Rows are points. The last column is the point's height on a tilted bowl or saddle (a function of degree 2), plus a little noise. Count its main directions that bend up, bend down and stay straight.

Points (11 x 3):
[[  0  60  60]
 [ 56  -1   8]
 [  0  17   9]
 [ -3   0   0]
 [ -1  10   7]
 [ 22  37  45]
 [ -7  -1  -5]
 [ -3 -21   2]
 [  2  48  45]
 [-35 -20 -19]
 [  3  12  11]]
Directions: 1 up, 1 down, 0 straight

Points, 17 rows:
[[ -3  22   3 -13]
 [-21  10  60 -60]
 [-13  -6 -21 -17]
 [ -7 -10 -23 -17]
 [-26  18 -32 -31]
 [  5  46   4 -33]
 [-25 -29  -5 -26]
 [ 10 -19   0  -9]
 [  4 -20 -10 -11]
 [-24 -24  -6 -22]
 [ -6  -5   1  -7]
 [  0   8 -12 -11]
 [ 10  12   8 -12]
 [  5  21   7 -14]
 [-14  -6 -19 -16]
 [ -7 -49   7 -29]
 [ -7 -19  25 -16]]
Directions: 0 up, 3 down, 0 straight

Points, 24 rows:
[[-41  29  -5  -3  37]
 [ 21 -44  10   3  39]
 [-11  -7  -9  11   9]
 [ -3 -25  -2  12  25]
 [-23 -11  14  38  34]
 [ 18 -14  23 -11  18]
 [-36  23   8 -44  45]
 [-26   4  13  60   8]
 [ -1 -24 -18 -48 -41]
 [  6 -20   6  15  24]
 [-27 -32  -1  -8  26]
 [ 35 -32   5  15  44]
 [-14 -30   6  30  50]
 [ 26  14   9  32  -5]
 [ 17   0  18  15  17]
 [ -1   8  -6   5   0]
 [ 10 -23  26  -7  22]
 [  4  56  -5  26 -41]
 [ 20  32  -2  12 -13]
 [ 32 -30  50  16  60]
 [-29 -32 -21   6  27]
 [-31 -26  15 -18  23]
 [  2  24 -35 -14 -19]
 [-21 -39   7   5  42]]
Directions: 2 up, 2 down, 0 straight

Points (48 x 7):
[[-26 -50 -25   3 -37 -25 -11]
 [ 31  17 -41  33   4   2 -36]
 [ 11  16 -10  25  26 -15  -3]
 [ 20   8 -20  -9 -11 -13 -10]
 [ 27  25 -10   9  -3  15 -23]
 [  3  26 -23 -12  10  18 -23]
 [ -1 -41  -1  22  10   9  -9]
 [-18 -10 -47  -3 -29 -32 -45]
 [-28 -10 -22  -6  -7  31 -14]
 [  8 -19 -38 -36  34 -15 -42]
 [ 13 -27  -1   8 -40  19   7]
 [-15   2 -41 -31 -14   5 -29]
 [ 60 -12   0   6  14  30 -52]
 [-13  12 -22   7   2  14 -18]
 [ 26   5  17 -23 -13  25 -18]
 [ -7  10  -8   3 -15  11  -7]
 [-27 -27 -21 -14 -33 -13  -7]
 [ 21 -39  41  -4   1  39 -40]
 [ 20 -13 -23 -13  -3 -42 -18]
 [ -9 -28  26  34 -28   0  -9]
 [-26  20  -4  44  21  14 -46]
 [-30  -1   2 -16  -3  51 -16]
 [-18 -24 -11  28 -22 -35 -11]
 [ -5   1  -5   7  -7  -7   2]
 [ 11   7  -3  -3   2  -6   4]
 [-15 -10  -5 -18  -1  24   5]
 [ 19  -1 -21 -14  19   5  -8]
 [  1 -25  -2  38  -8 -20   4]
 [ 12  24 -15  24  34  -7 -12]
 [  0 -18 -14 -50 -15   5   2]
 [ -3  37  -3  23  32 -11 -15]
 [-19  10 -13  -6  -8 -10 -12]
 [-11  17 -11   7   6  -2  -9]
 [-17 -10  43 -16  26   0 -15]
 [ -5   4 -11 -37   7  -7  -3]
 [-24  -5  -8  13 -21 -38 -23]
 [-14   4  -6  36 -16  -2 -13]
 [  8   2  -4   4   5   4   4]
 [-13   3  13  38  11   2 -16]
 [-36  10  17 -38  11  -7 -13]
 [  9 -24   0  20   0 -17   8]
 [  5  52  11 -12 -11  31 -60]
 [-40 -20  -5   2 -23 -14 -17]
 [ -4 -20  21  12  -3  -1   2]
 [  3 -18 -25  15  18   0 -11]
 [  3  -8   8 -12  -3  -9   8]
 [-20 -12  24   1  -9 -30 -15]
 [  4   6  13  27  11 -13   0]]
Directions: 0 up, 4 down, 2 straight

Points, 61 rows:
[[-36  19 -14 -26  17  22  32   2  15]
 [-22  -4  35   1  35  -5  10 -18   6]
 [-10  22 -27  -7   3   0  19  31  11]
 [  3  11  -1 -30  35 -11  13   4  -6]
 [ -1  14  19 -11  41 -19   2  -5 -17]
 [-11 -24  34  18  23 -23   8 -19  -5]
 [ -8 -28 -20  -5   4   5  -6  -9   8]
 [  2 -12  -5  -2 -20  -7  14   7  -2]
 [-14  22 -52  -1 -11   5 -29   1  31]
 [ 20  35  10  -9  38 -21  46  28 -10]
 [  8  45 -58   1   0  15  -2 -60  -7]
 [ 24 -27  15   0 -21 -33 -41 -13   5]
 [ 24 -10  26  10  -6   9 -24  22 -19]
 [-15 -32 -27  20  41   6 -20 -41 -17]
 [ 12   8  10 -20  -7  -9 -37 -11  -9]
 [ 16   3 -31 -34 -29  45  29  -5 -49]
 [ -7   7 -40 -33  32  12   6   9  -6]
 [ 14 -24   3  38  11 -35  14  18 -30]
 [-22   9 -21  25  -4   5   7  12   7]
 [  8 -20  23   9 -24 -19   0 -29  16]
 [ -3   1   7   3 -10 -10   6 -16  -1]
 [ -6 -48   5  -4 -47  16   2   6   5]
 [  7  33  28 -10 -23 -15   2 -18 -31]
 [  8  24  17  -1  26 -17  -4  17 -16]
 [ 12  24  -5  -5  17  -8 -23 -21 -14]
 [-12  -2   5  10 -41  20 -43  18 -11]
 [  8   4  10   9  -9   9  25 -22 -14]
 [ -1   8 -14 -20 -29  26  20  -6 -18]
 [  7 -15  -5   0 -15  13   2  24  -5]
 [ 17  24 -35  13  44  -1   7  28  22]
 [-22 -28 -35 -20  -8  10 -11  10   2]
 [-40  13  35  33 -16  16  -3 -19 -30]
 [ 12  -5  19  22 -20 -17  16   5 -23]
 [  1   0   7 -17 -30 -18  36  -3 -10]
 [-15  16  -3   4 -14 -19 -29   3   4]
 [-48 -20 -45  -5  21  10  23 -15 -12]
 [  3 -17 -16  17   7 -17  -6  11  -5]
 [-17  27   5 -16 -10 -15  26 -25 -17]
 [ 25  27  47  13  -1   6  19 -28 -43]
 [ 14  29 -15  -9  50 -12   9  -5 -29]
 [ -8 -22  30 -17   3   9  15  -4  30]
 [-11  -8  31  -2  25 -11 -20  -1  -3]
 [  5  24 -18 -20  21   2  15  -3 -12]
 [ 27  51   9  21  -2   6  27  25 -19]
 [-43 -17   9 -14 -23   5 -29  15   2]
 [-14 -20   6 -12 -37  -8 -31 -19  35]
 [ 12  37  -6  28  13 -18  -4 -24 -15]
 [ 40  27   3 -10 -20 -16  23  21 -60]
 [  2   6  -7  15  -1  34 -12  31  11]
 [-15 -15 -14  10   8  -3  -1   0   4]
 [ 55 -21  32 -49 -42  14  13   3 -54]
 [ 23  -9  27  -9 -29  33 -31   3 -24]
 [-11 -29  -7  11  11 -50   8  16 -21]
 [ 16   7  41  28  18  15  42  18   1]
 [ -8 -28   7  13  14  29  -8 -28   5]
 [ -2 -18  28  -7  34 -12   1 -17   5]
 [-51  59   2  22  -9  14   4 -33 -26]
 [-12 -15  42  42   7 -35   1  36 -57]
 [-11  55 -17  -9   5  -5 -23   8   9]
 [  1  12  -5 -23  15  -3   0 -14  -9]
 [ 11  25 -23   0  31 -24   4  11 -20]]
Directions: 2 up, 4 down, 2 straight

Points (64 x 9):
[[-12   2 -38  -7  32   8  33  10  19]
 [-46 -40  32 -21 -15 -24  15 -17  48]
 [ 12 -23  21  -7  -9  28 -19  12   7]
 [-16   0  -1  12  -5 -23   5 -36  21]
 [  7 -11 -43  18  13 -28  -2  10  21]
 [ 24 -11 -45 -19 -32  27 -36  -4  14]
 [-21  21  -8  -2 -29  19  12  32   8]
 [-11 -31  -8   6  11  27  13   6  11]
 [ 29 -15 -20 -18  16  20 -13 -47  19]
 [ -9  -5  28  50  17  15  19 -15  35]
 [  2  15  -4   1 -37  28  39 -26   6]
 [-30 -13   1 -32  16 -14  13  10  24]
 [ -6  -4  11  25   3 -11  26 -43  26]
 [ -9  26  15 -34 -29  27  16 -16   3]
 [ 11 -11  17  25  19   9  14  37  22]
 [  9  26  19  16 -10  -5 -24 -17  16]
 [ 42  19  30  -1  26  -4  48   4  33]
 [ 18  -4  -3  16  -2 -24 -22  15  17]
 [ 18 -21   8 -17  20  -8  -2   9  12]
 [ -6  -8  13   7  27  15 -15 -23  18]
 [-22  -4  -1  36   6 -21 -31 -26  39]
 [-14  -1  17 -16  19   3  12  -4  11]
 [-45  -4 -35   6 -12  43   7  -4  22]
 [-10 -10  60  10  18 -53  18 -12  60]
 [ 12 -31  27   3 -32 -21   4 -14  18]
 [ 35  -9   9 -17  17   0 -53 -27  34]
 [ 51  -2 -38   3  34   5  10  -7  24]
 [ 11  17 -10  23  -6   3  -5 -31   9]
 [ 12   8  -3 -24 -17   4 -18  33   7]
 [  3  -6  -5 -26  21   8 -13 -41  16]
 [  3  -5  15 -19  24 -43  -7  47  40]
 [-28 -14   5 -47 -28  31  -8   4  11]
 [-28  -8  11   9 -27   2 -26  33  26]
 [-27 -27 -10  14  35 -10  39   5  39]
 [ 12  -9 -37  -8 -21  -1   8 -36  10]
 [ 35 -23  17  29  12  30  -2 -13  22]
 [ 20 -49  17 -23 -26   4 -23   6  16]
 [ 49  17   0  59 -13  31  -7  -2  34]
 [-20 -21  55 -16   3  13 -17  18  30]
 [ 23  -6 -11  32  -3 -36   4   9  21]
 [  7 -17 -17  -3  31   4  -1 -32  18]
 [ 23  21  14 -12   5  -1  32  29  11]
 [ 37  -2   3  -4  -8 -19  -2  -2   9]
 [-36  13 -30 -15 -19 -12  16   3  20]
 [-15  12  12 -17   2  -4  -5  27  12]
 [  0 -22 -13   8 -29   5 -16  -6   6]
 [-14  -6  -3 -34  -8   0  12 -10   6]
 [  7   5  15  11 -25  -6   5 -10   5]
 [ 41 -18  37   2  -2   9 -12 -23  22]
 [ 11  10   1  12   7   4   4   9   3]
 [ -6 -29 -24  22   0  25  -5 -14  13]
 [ -2  -7  21 -54 -21  17  -7  16  10]
 [ 10  -6  -6  -9   4  -6 -25   6   8]
 [  7  29 -14  22  33   1  36   4  20]
 [-18  23   6  11   8   6 -42 -15  26]
 [  0  27  -2 -11  11 -11  -4 -29  11]
 [-29  -6   6  -2  -4 -13 -11  10  17]
 [  0 -15  22  37  25  30 -36 -14  41]
 [-13  -2 -24 -17 -18  -1  -9   0   4]
 [ -1 -20  -5   9 -17  30   4   1   0]
 [ 25  -7 -27   4  12 -21   9  24  13]
 [ 26 -14  -9  10  -6 -27 -24  19  20]
 [ 48  -1 -26   8 -21   0 -26  35  22]
 [ -4  24   7  39   5  57  11  18  23]]
Directions: 8 up, 0 down, 0 straight
